Each point is reached from the start by the listed moves, each made once or not at all, plus a little noise. Is the number of moves made odd or even? Then give how often each move was made.

Moves:
(1): [ 73 -19  -1   7  20]
(2): [  8  58 -24   5  31]
(3): [-5 19 53  0  5]
Start: [-18  20 -19   4   3]
Points:
[-15  94  11  13  38] => even (0, 1, 1)
[52 16 31 11 29] => even (1, 0, 1)
[-21  39  40   9   9] => odd (0, 0, 1)
[ 54   1 -16   9  29] => odd (1, 0, 0)

Moves:
(1): [ 34 -26   5   5  15  22]
(2): [ 39  51   6 -10  -6   7]
(3): [-10   2  36  -1  -7  11]
(4): [-10   6  18  62  -7  19]
Start: [-35  17  -1  31  35  -4]
Points:
[16 48 59 89 28 57] => even (1, 1, 1, 1)

Moves:
(1): [54  8 12 29 -6 -8  3  9  7 -9]
(2): [  5  47  -2 -20  -3   0  14  11  -4  -6]
(3): [-2 11 53 -5 -8 -4 -6  1  8 -6]
(4): [-15  24  12  51  -5   6  17 -11 -22   3]
(5): [  0   4  -2  -5  62   0   6  -7 -13  -5]
(6): [ 6 -4  3 -2  0 45  3 -5 -1 11]
(7): [  3 -10   8  -1  -9  -9  44  -5   3   2]
(8): [-13  -5  12   9   1   2  12  49  -3  -2]
Start: [ 26 -11  33   3  -3  13 -18   0  -6  -4]
Points:
[ 12  69  95  29 -19  17   7  -2 -23 -13] => odd (0, 1, 1, 1, 0, 0, 0, 0)
[ 82 -15  51  31 -18  -6  27   4   4 -14] => even (1, 0, 0, 0, 0, 0, 1, 0)
[ -1  -4  66  63 -15  12  55  36 -29  -4] => odd (0, 0, 0, 1, 0, 0, 1, 1)

Moves:
(1): [ 24  -1   7   3   2 -16   8   7  -7 -13]
(2): [  3  46  19  -3  17  -4   7   5 -14  -4]
(3): [-25 -10  64  16  20   5 -11 -11  23  18]
(4): [  9  24   1  44   7  -2 -35 -13 -15 -21]
(5): [ 2 -3 -6  9 32 11 20 -4  6  3]
(6): [19  7 13  7  8 42  0  6 -9  9]
(7): [-18   7  12  20 -21 -13  30  -7   1 -18]
(8): [ -4  -7 -20   8   2  -3  -2  51  12   4]
(9): [ -3  15  21   1 -14  -1  -9 -26  52 -23]
Start: [  7  -1 -13  33  13 -12   8  -2   3   7]
Points:
[-10  64  34  59  27 -19  56 -32  48 -31] => even (0, 1, 0, 0, 1, 0, 1, 0, 1)
[-39   2  57  88  30 -11  39   4  95  -7] => odd (0, 0, 1, 0, 1, 0, 1, 1, 1)
[ 35  53  38  62  18  -8  53   9 -28 -20] => even (1, 1, 0, 0, 0, 1, 1, 0, 0)

Moves:
(1): [ 29  -7   0  10   2 -19   6  12  -1  10   2   2   2  16   3]
(2): [  1  31   2   2   2 -13  -1   8  -1   8   5   0   4  -5   1]
(3): [  1  -9  23 -11   1   2  -1  21   4 -12   5   2   3 -10   9]
(4): [-13  -5  13  27   0   2  -6  -8  18  -1   1  -3   9   3  -7]
(5): [  2   0  -2   1  32   0   6   7   6  -2   1  -6 -14   9 -16]
(6): [  7  10  -4  -4 -11  30  -8   5  19   4  14 -16 -14   3  13]
(7): [ -2   7   2  -2 -16   3  24  -3  11  -7   3   0   0   1   5]
(8): [-17  -7  -7   6  -4   8   6  23  -5   3  -5   9 -10   5  -2]
(9): [ -3   0  -8 -26  -2 -15  -8  11  41  13   8   4  -6   3 -15]
(10): [-8 -8 11 -3 14  0  8 -5 -6 25  3  1 -4  5 -4]
(11): [ 2  2 -2 -3 -2 -9 -2  1  3 -5 35  8 -5  8  2]
(12): [15  5 -1 -1  3  8 -2 -4  6  4 -6 36 -3 -2  1]
Start: [ 17 -29   2  -2  18  -4  -6  11   5  11 -15  -9   9  -6   7]
Points:
[ -6 -41  43  10  15  14  23  36  34  18  20  43  -1   1  10] => odd (0, 0, 1, 1, 0, 0, 1, 1, 0, 1, 1, 1)
[ 45   5  17  27  25  -9  15  33  61  15  49 -23 -10  31  10] => odd (1, 1, 0, 1, 1, 1, 1, 0, 0, 0, 1, 0)
[ 18 -14  29  -2  34 -14  18  82  95  47  55  -6 -28  32  -4] => odd (1, 1, 1, 1, 1, 1, 1, 1, 1, 1, 1, 0)

Moves:
(1): [23 -3  7  5 -3 -2 -7 -2 -7 -1  2  4 -4 -4  4 -4 -8  4  5]
(2): [-1 30  0  6  4  1 -4  6  7 -4 14 -3 -2  4 -5 -1 -3  5 -4]
(3): [ -6   7  27  -7 -13  -2   3  -6  -9  14   0  -2 -10   6 -18   7   4  -3
   4]
(4): [ -6  -3  15  25  10  -8 -13   5   5  -1 -13   3   8   7  -1  10  10  -5
   3]
(5): [ 2  4 11 -3 16 -4 11 -5  1  2  3  0  4 -4  0 -4 -1  4  7]
(6): [  7   8  11  10  -9  28   9   1   2   4  -2 -17  12   6  -5 -12   1   2
   7]
(7): [  3  13  -2   9 -14 -10  24   8  -9   9  -4   5  11  -1   3  -3   3   5
  -7]
(8): [ 1 -4  8 -7  2  0 -2 24  2  5 -1  3  2 -5 -3 -2  1 -3  1]
(9): [ 6 -7  4  1 -3 -6  6  0 27 -3 -2 -2  0  2 -5 -2 -7 -1 -1]
(10): [ 1  3 -1  0  0  5 -4 -6  8 22  3  4 -1  1  4 -3  3  1 -2]
(11): [-2 -7  3  4 -3 -3  7  4 -1  2 24 -8 -7 12 10  2 14  1  8]
(12): [-5 -2  2  5 -2 14  3  4 -6 -5  2 21 -4  3  2  2  2  0 -1]
(13): [  5   6   3 -10 -11  -1 -18  -4  10 -11   6   6  22 -11  -5 -17  12  -1
  15]
(14): [ -3  -5  -4  -9   1  -1  -3  -2 -12  -7   0   3  14  32   2   4 -15  12
   7]
(15): [-11   5  17  -3  -3   5   3  -8  -2  -6   4  -2  11  -6  30  16 -10  -6
  -7]
(16): [ 5  3  1  0  3 10  8  5 -1  0  3  2  8 -4 -6 20  7  1  1]
(17): [  8   0   0  -5   4   0  -2  -2  -2  -8 -12  -3  -7   6  13   0  19   3
  -7]
(18): [-11  -3   5  -1  -3   4  -6   4   1   7  -5  -1  -4  -5   2   7   2  36
  -4]
Start: [-13  -1   4   8   7  -6  -3   3  -9  12 -25  15   9  12   5  10 -17  -6
  17]
Points:
[-11  41  74  30 -18 -22  12  11  13   2  -7   6  42  26  21  42  31  -7
  20] => even (0, 1, 1, 1, 0, 0, 1, 0, 1, 0, 1, 0, 1, 0, 1, 1, 1, 0)
[ -8  42  65  39   2  -5  31  13 -26  22 -18 -10  31  78   4  13  14  18
  37] => odd (0, 1, 1, 1, 1, 1, 1, 0, 0, 0, 1, 0, 0, 1, 0, 0, 1, 0)
[ -4   3  57  -2   8  22   2  17 -24  15 -25   2  41  28  34  15 -47  43
  34] => odd (1, 0, 0, 0, 1, 1, 0, 1, 0, 0, 0, 0, 0, 1, 1, 0, 0, 1)
[-19  59  51   4   1   4  35  -3 -26  44  -4  18  43  40  13  45 -27  12
  17] => even (0, 1, 1, 0, 1, 0, 1, 0, 0, 1, 0, 0, 0, 1, 1, 1, 0, 0)
[ -6  40  95  55 -28  21  11  36  12  53 -31  24  29  18  10  25 -18  27
  10] => even (1, 1, 1, 1, 0, 1, 1, 1, 1, 1, 0, 1, 0, 0, 1, 0, 0, 1)

Moves:
(1): [  1   4 -10   2  -3  -3   4  -6 -17 -12 -29 -13  -4   5  -3 -19  16  -4
  14   3  -1  -1  11]
(2): [ 15   5   4  15  -7  17  -3  -6   8  14  -4  28 -15 -10  15   9  14  -5
 -17   1  -4   8   4]
(3): [ -9   3  13   2  -6 -23  18  -4  12   3 -14   8   9  -2 -29  -9   5  -2
   1  25  10   7   0]
(4): [-18  14 -14  15  -4   1  13 -11  12  11   3 -18   2 -11 -28  12   6   0
  -6   8   8  12 -12]
(5): [-14  12  12  -9   1  -1 -21  13  -5 -16  -5  11  -4  11  -2  -8   0   8
  17 -17  13  -5  -5]
(6): [ 31  11  -2  -2  20  19   7   0  26   3 -21  36  13   0  16  -1   2   7
  19 -12   9  -5 -14]
(7): [  3   2  -4  -4   2  -9   7  20   1   2 -12  -3   0  -3  -4  -6  -8   8
   8  11  -6   8   8]
(8): [-13  26  23   0 -31   7  14  -8 -18  19  30   6 -12 -10   0  25  21 -10
  -2  16 -30  46  -8]
(9): [ 12  13 -14  31  -1  13  -1  -2  -2   4  -6 -11  -3  18   0  -4 -18 -35
   8   7   6 -17   2]
(10): [ -6  -6   5  -2   7   0  -3  10   5  -8  -5   4  -4  18  -1  12   3   6
  -9   8  12  14 -10]
(11): [-13  -6 -28  -2  16 -10   6 -29  17   3   8  -2 -29  12  -3  21 -14 -28
 -11  -4 -15  -3   3]
(12): [ -4  11   5  -6  -3  13  23  10  12  -2 -18  16   3 -19  -8 -32   0  -6
  -5 -15 -20  -4 -10]
(13): [ -8 -12   5  11  -1 -12 -10  16  -9  24 -12   3   0  10  35 -18   8   6
   9 -10   6  -9  -5]
(14): [  3   8  -3   1   8   8   1  -6   5  -1  -1 -12   3   4  13   2   0  -1
   4  -1 -14 -29  -5]
(15): [ 10  -4  -7  -1 -17  -2  -1   6  -9  11 -18  11 -13  -3   4 -18   3  -8
  18   7  15  -9  -6]
(16): [  8  -8  -7   1   3   4  -4  14   6   9   4  11  10   2  -2   0  10   4
   7 -14 -15  -7  -4]
(17): [ -8  11  -3  -9  -6  16   6  -2  -4  -5   7  -5   1 -18   5  15   6 -26
   0 -17  18   8  14]
(18): [-18 -10   9  26 -17  22 -14 -20  12   6  17 -17 -11   1   9  -4  11 -17
  30  13  -2  24  15]
(19): [ 10 -10   9  -6  -2  24  13 -14 -11  12 -14  18  -3  15 -11  14  -2  -5
  -1  -3  20  -7  10]
(20): [ -2  -7 -11  -6  12  10  -3   8 -31   0   5   4  -5 -19  -3 -11  -1  10
  -5  20  -9 -10  -4]
Start: [  8  -8  -9  16   9  -9 -18  -6   0  16 -14  -7   3 -50  20  21  12  13
 -15  18 -15   9 -21]
Points:
[  6  45   8  25   9   4  24  24  68  23 -95  73   5 -65 -23  -2  34  27
  -7  28   6  42 -58] => even (0, 1, 1, 1, 1, 1, 1, 0, 0, 1, 0, 1, 0, 0, 0, 0, 0, 0, 0, 0)
[ 26  52 -23   9   7  24  30   4   7  49 -89  94 -42 -85  14 -26  62 -15
  32  42 -83   4 -53] => odd (1, 1, 1, 0, 1, 1, 1, 1, 0, 0, 1, 1, 0, 1, 1, 1, 0, 0, 0, 1)
[ 26 -10 -51  52  57  66  -3 -40  20  35 -44   7 -32  -6  36  47 -12 -42
  26  56 -18 -14 -15] => odd (0, 0, 0, 0, 0, 1, 1, 0, 1, 1, 1, 0, 0, 1, 0, 0, 0, 1, 1, 1)
[ 11  21 -27  20  20  23   5 -23  24  67  -1  33 -15 -52  84  65  46 -34
   8 -26 -54   9 -41] => odd (0, 0, 0, 0, 0, 1, 0, 1, 0, 0, 1, 0, 1, 1, 0, 1, 1, 0, 0, 0)

Moves:
(1): [ -6  -2  -4   5  -7  -9   1 -14  -1 -11   0  -1  -1   5  -6   3   0 -14
   4   3 -15   5 -17   5]
(2): [10  6 -5 10 -8  4 -3 -6  4  3 -1 -5 -1 -2  1  1  1  2 -5  6 -2 -8 -5  6]
(3): [ 6  3  0  0  8  1  6  0 -6  1  2  8  8  1 -6 -5 -9  2 -6  2  3  0 -5 -6]
(4): [ 1  2 -1 -4 -1  3  4  0  3  4  3  5  2  7  2  3 -1 -3  3 -2 -5 -8  2 -2]
(5): [ 10  10  -4 -10 -14   9  10  -1  -8  11   4   8  12  -3 -16  -3   0 -12
   3  -3   1  -6 -13   8]
(6): [ 12  18   8 -11  14  10 -17  -7  -9   2  -6  -5  10   4   3  12  10  -7
 -14  -1  -1   4  -8   3]
(7): [-11  -5   3   1   4  -5   6   6  11   4  -1   6  -4  11   4  -6  -2  13
 -10  -5   4   9   3   2]
(8): [  6   8   0   1  -2  -2  10  -3   6   1  -7  -4   4  -8   6   9   4   4
   3 -16  -3  16   0  -2]
(9): [-12  15  -1   0  -8   8  -7   5   6  17  -3  -4   3  -4   0   1  -4   1
  -3   3   1  -2  -2  -1]
(10): [-6  3 -4  2  5 -6 -7  4  5  6 -9 -3  1 -4  3 -3  5 -1 -8  0 -2 -7 -4 -6]
(11): [ -5   5   1   9   4   3  -3  11   1   8  -1  11   5   8  -5 -28  -6   1
 -14  -4   1  -1  19   5]
(12): [  7  13 -12   5  -5  12  11   1  -3  -7  -3  -5  -2 -14 -12   5  -5  -4
   1  -8  -7   3  -6   6]
(13): [-2  2  0 10 -8 12 -4 -9  4  9 -6  4 -1 -1  4 -1  6 13 -4  1 -6  2  7  2]
(14): [ -4 -11  16   2   9   6   3   2  14  -6  13  10   6  11   2 -12   3  25
  -6  -8   2   4   8  -8]
(15): [ 13   3  -4 -10  -3   5   8   1  -6   6   6  -4  -5  -5  -3   2  -2  -9
   3   5  -8   5  -4  -2]
(16): [  2  17   7   7  10   1   4  -7   8   1  -7   0  -1   0   5  -1  12 -10
 -13  12  -5  -1   7  -7]
(17): [-10  18  -4  10   4  -8  -8   0  -6  19 -20  -1  -2  -3 -18   5   6  11
   5  -9  -3   0 -14   6]
(18): [ -2   6   3  -4  -6 -10  -1   1  -7  -1  -4  -1  -4  -4  -4  -6  -2   7
  -3   1   1  -2  -1  -1]
(19): [  1  -2  18   6   8   6   5  19 -15  18  14  -2  15   7  -6   2  -8 -10
  -9  -6  -2  -4   1  -4]
(20): [-15  19 -13   6  -9   1   2   3  -9  10   5   8   2  -6   1 -11   9   4
  11 -18   6   4  -2  -3]
(21): [ -1   4  -5  -2 -18   3  -7  14   5  -1  -5   3  -8  -4   1   9  -4 -13
  13  -4   5  -3 -11  -9]
(22): [ -5   5   7   0  10  -6  -8   1   6  -1 -13   4  -3  -8   8   5   7   3
   0  -3  -2   8  -5   2]
(23): [ -3  -6  -6   6  -4 -16 -20  11   8  -1   7   8   1  -4  -8  -3  -1  -5
  -7   8   8 -11   8  -2]
(24): [  1  -8  -5   6  -2   3   1 -13   5   6   9  -4  -9  -5   5  -6  -5  -3
  -7   0  -3  -7   5   0]
Start: [ -1   1 -10  -1   8  -4   1  -9   1   3  -4   7  -8   1  -2  -3  -3  -5
  -3   0  -1   4   2  -7]
Points:
[-11  53 -57   2 -56  -1  10   6  -4  38  13  28 -16 -31 -45 -23 -28 -37
  -5 -16  -6   0 -43 -10] => even (1, 0, 1, 0, 1, 0, 1, 0, 1, 0, 0, 1, 0, 0, 1, 0, 0, 1, 0, 1, 1, 0, 1, 1)
[  3  56  30  33  24  49 -24   1  27  65  -6  33  16  13  12 -22   0  -4
 -67  -3 -16 -12  16 -26] => odd (0, 1, 1, 1, 0, 1, 0, 0, 1, 0, 1, 0, 1, 1, 0, 1, 0, 0, 1, 0, 1, 1, 0, 1)
[-14  92 -12  23  13  20 -16  -7  -3  36 -44  23   0 -20 -22 -11  30  21
 -28 -31 -10   7 -27 -29] => odd (0, 0, 1, 0, 0, 1, 0, 0, 0, 1, 0, 1, 1, 1, 0, 1, 1, 1, 0, 1, 1, 0, 0, 0)
[ 13  95 -32  18 -27  25  -2  17   4  65 -17  53  14 -12 -50 -32   5  23
 -30 -53  -6  13 -22  -3] => odd (0, 1, 1, 1, 1, 1, 1, 1, 0, 0, 1, 1, 1, 1, 1, 0, 1, 1, 0, 1, 1, 0, 1, 0)
[-30  57  -3  49  15  -7  -4   8  14  66  -6  39  19   7 -23 -38  24   0
 -35 -32 -34   7  13 -23] => odd (1, 0, 0, 1, 0, 0, 0, 1, 0, 1, 1, 0, 1, 1, 1, 1, 1, 0, 1, 1, 0, 0, 1, 0)
[-30  87 -56  50 -37  18  -3 -24  25  65 -38   0 -36 -31 -16  -4  14 -15
 -17 -13 -38   3 -40  -8] => odd (1, 1, 0, 0, 0, 0, 1, 0, 1, 1, 0, 1, 1, 0, 1, 1, 1, 0, 0, 1, 1, 0, 0, 1)
[-32  72 -42  26 -19 -24 -30  15  11  91 -24  30 -12 -27 -33 -56   3   7
 -38 -18   1 -13 -14   6] => odd (0, 1, 0, 0, 1, 0, 1, 0, 1, 1, 1, 0, 0, 0, 1, 0, 1, 1, 0, 1, 0, 1, 1, 1)
[  4  55  -9  -6  25  14  27 -17   7   6  -4  28  11  -2  -3   2  12   9
 -14 -50 -28  54 -34 -13] => odd (1, 0, 1, 1, 0, 1, 1, 1, 0, 0, 0, 1, 0, 1, 1, 0, 0, 0, 0, 1, 0, 1, 0, 0)
[ -5  64  -5   1  -3  -8 -32 -10   0  30 -15  24  17   3 -31 -28   6 -45
 -50  21 -11 -11  -4   2] => even (1, 0, 0, 0, 1, 1, 0, 0, 1, 0, 1, 0, 0, 0, 0, 1, 0, 1, 0, 0, 0, 0, 1, 0)
